Rows are points. A path goes straight from each point to the next, and from the last back to the first. The post is the endless flat space through its rows: a point in 2 columns, a line in 3, a plane in 4, and so on, so that a path can go around it. Count how often the path circles the post. Going back the other way cancels.

Post (2 x 3):
[[ 10 -10  41]
 [-17  -1 -28]]
Path (14 x 3):
[[-26  33  28]
 [  9  36 -15]
 [-20  31 -14]
 [-60   7 -23]
 [-15  25 -27]
 [ 28   3  32]
 [  4  48 -34]
 [-14  21  53]
 [-35  15  30]
 [-21  42 -26]
 [ 47   5  16]
 [ 18 -28 -30]
 [-25 -37 -28]
 [-47 -22  27]]
Times around: 1

Post:
[[-20   4 -10  40 -18  34]
 [ -1   0   2 -24  -6  15]
 [ -7 -11  49  37  10  23]
 [-22 -17  21  31  22   8]
 [ 11   6  -2 -48 -34 -28]]
Path:
[[ 15   7   8  15  -7  11]
 [-25  -3  -3   8  37  11]
 [ -3   0  60 -41  19  -6]
 [-21 -20  29 -32 -23 -38]
 [  4 -20  28  -3 -14  18]
 [ -3 -17 -15  10  -8  19]
 [ 16 -16   2   0  18 -17]
 [  2 -17   8  10 -13  38]
 [-22 -17 -10 -15 -24  18]
 [-29  14  24  36 -52 -12]
 [-17   7   3 -15  19  23]
 [  7  17  20 -15  27 -20]
 [ 15  -2 -24   5  13  -4]
 [ 14 -24  -2  24 -17  31]
 [-12 -29   5 -44   2  -4]
 [-12  -1  23 -11  -2  28]
 [-25   7 -10   7 -16   9]
 [-13  -4   7 -12 -21   9]
 [  9  -2  28   0 -27  48]
 [-12 -19 -40  47  13  15]]
Times around: 0

Post:
[[ 17  17  -9   4 -27  -8 -46 -36]
 [  4   0  18  -6  39   4   1  47]
 [ 27  25 -25  19 -48  32  -7 -32]
 [  8   4  19 -29   5  -7   4  14]
 [-27  -6  12   8 -20 -23 -18  15]
 [ 31   1  21 -24  -6  11  -9  33]
 [ 22  11 -40 -14 -34  28 -18 -12]]
Path:
[[  7  -5 -22  26  24  21   4 -13]
 [-12 -16   1 -32 -14  16  -9   6]
 [ 23  26  -3 -54 -13   9 -11 -22]
 [-24  29   9 -26 -25 -43   5   7]
 [  3  -3   1 -15 -20 -33  -4   2]
 [ 23 -31 -15 -22   2 -10 -33  24]
 [ 12  -9  -6 -26  -5   8   3  -3]
 [ 47  -4 -21  -4  -1  -5 -39 -17]
 [ 22  27  15  -7 -37  -2  27  15]
 [ 15  23  28   2 -21  -8 -14  -5]
 [-36   8   2  -3   5  11  -6   9]
 [ 34   6  21  -2 -14  17 -14   2]
 [ 32 -21  -7 -19 -22  -3 -24  -5]
 [ 47  -2 -16 -44 -42 -12 -27  -2]
 [ 37  12  37 -17 -40  -4 -14  33]
 [ 14  15  53 -20 -21  12 -14  26]
 [  9  -2  -5 -53 -24  -3 -26 -17]
 [  2 -19  20 -14 -11 -27 -11 -25]
 [ 17  -9  -6   2 -20   0  16  25]
 [  8  33 -36  20  -9   7 -17  -4]
 [  5  16 -16   0 -32  21 -22  26]
 [ 18  13 -19  -4 -60  51 -13  -6]
 [ 27  -3   6  -3  25  19 -41   1]
 [ 42 -10  -9 -32  -4  -2 -19  -7]
 [ 56  17  -4  21  25  13 -32 -40]
 [ -7 -17  13   3  25  34   5  17]
 [ -1  27   0   0   4  38  -1   7]
 [ 10  25  -4  16  20  30  -8  46]
 [ 35  27  -1  -8  -2   1 -20  -8]
 [  6   5  -9  19 -15  -5 -18   3]]
Times around: 1

Post (10 x 11):
[[  4  11  14  26  -5  25   9  16  16 -26  -7]
 [ -1  24  -7  33   8 -12 -24  19  -1   1  12]
 [  4  -5  16 -60  -5 -11 -34 -10  24  26 -15]
 [  4  18 -13  27 -12 -11  -6 -10  -9  11 -11]
 [  1  -8 -27 -21   9   1   6 -21  -9  25   5]
 [ -9  -1  12   4  15 -16   1   5  10  -9  -2]
 [  3 -17  30 -26   3   2 -17   8 -21  28 -24]
 [  0 -11  -4 -33 -32   2 -13 -19  26  -9  25]
 [ -1   0  -5 -13  15  -7  -4 -35  -4  46  18]
 [ 11 -12  -8  14  -5  -4  11  10  -6  42 -12]]
Path (17 x 11):
[[ 14  -3   5  -6   6  -9 -13 -34  15  26 -13]
 [-19  -8  41  15  -3   2   5  -7  10 -17 -20]
 [ -9  11 -18  18  13   9   5  33   5  26  -2]
 [  5  14   6  -7   2  -6   4 -13  16  13   9]
 [ 27 -13  13 -20  13  -4   5 -15  13  24 -26]
 [  4  -7  -1  19  18   9  -6  -1  18   2 -24]
 [-15 -12   7  -3  14   5 -18  17  12  25 -11]
 [ -5  -8  -8 -17 -17  -1 -10  25 -22  31  20]
 [ 10  -1  10 -31   0   4 -18   9  12  24  -3]
 [ 17   1 -11  16   9  10   6  -6   4  31  17]
 [  5  19  20 -40   4 -15 -21 -13   8  44  11]
 [-13  16  -5 -17 -25 -11 -17 -10 -24   3 -30]
 [ -5 -48  14 -12 -24  11   0  -1 -14  20   6]
 [-11 -19  25  12   4   8   1  16  23 -16  26]
 [-21  16   0   6 -18 -10 -37  13  20   3  33]
 [  0 -20 -16   7 -21 -21  33  12  -2   7  -2]
 [ 20 -16 -19 -33   1   6  19 -13 -10  35   1]]
Times around: 2
